Every row gives one point. Each copy is the shape, with its points in the same order, turned, moved and blurred by noise. Is it also mirrored, or only turned?

Shape (8 x 3):
[[-29 -17  31]
 [  4  23 -51]
 [-65 -66  28]
 [ 10  -6 -43]
 [ 39  87 -24]
 [ 55  13   6]
 [-63 -61  30]
 [ 13   5   5]]
Copy 1:
[[-38 -23 -15]
 [ 12  42  35]
 [-86 -14 -25]
 [ -3  54  18]
 [ 81  12  45]
 [ 48  24 -26]
 [-84 -28 -18]
 [ 14   5 -10]]
Copy 1 is: only turned
Copy 2:
[[ -2 -55  -8]
 [-52  27   9]
 [ -5 -88 -51]
 [-38  34 -20]
 [-31  59  83]
 [ 22  36  16]
 [ -2 -81 -37]
 [  3   9  10]]
Copy 2 is: only turned
Copy 3:
[[-39  36  21]
 [ 41 -40  18]
 [-93   9  17]
 [  7 -26  -2]
 [ 95  26  12]
 [ 36  37 -35]
 [-89  10  36]
 [  3  15   1]]
Copy 3 is: mirrored
Copy 4, 8 rows:
[[-34 -53   1]
 [  3  25  51]
 [-68 -50 -42]
 [  4  22  17]
 [ 43   2  98]
 [ 49 -21  25]
 [-69 -46 -42]
 [ 16 -33  24]]
Copy 4 is: only turned

Shape (9 x 6):
[[ 15  47 -92  34  42 -15]
 [-41  35 -16  29  -8  14]
 [-10 -46  37  26 -12  16]
 [-39   8  23  33  15   0]
 [103 -40  18   0  -2  26]
 [ 66  58  31  40   6   5]
 [-12  39 -28  26 -21 -25]
 [-39  28  29 -58  12   9]
 [ -2  -5   8  21 -11 -38]]
Copy 1, 9 rows:
[[  -6   36   12 -121    9  -25]
 [  -5  -27  -23  -42   46  -22]
 [ -22  -32   20   39    4  -25]
 [   7  -58   -8  -11    8   -5]
 [ -75   74    3   32  -35  -32]
 [ -92    1  -42  -29  -25    4]
 [ -34   -3   10  -60   61   -4]
 [  24   -2  -65    3   44   31]
 [ -29  -10   25  -17   30   19]]
Copy 1 is: mirrored
Copy 2:
[[ -1 -45 -20 -81 -61  25]
 [ 45 -27  18 -20  13  14]
 [ 27  25  30  57 -23 -27]
 [ 43 -25  35  18 -10 -30]
 [-72  73  18  22 -41  -9]
 [-68  -6  70 -22   0   1]
 [ -1 -42   0   2  -4  31]
 [ 23  -4 -18  -4  55 -60]
 [ -1 -34   8  44 -22 -24]]
Copy 2 is: mirrored
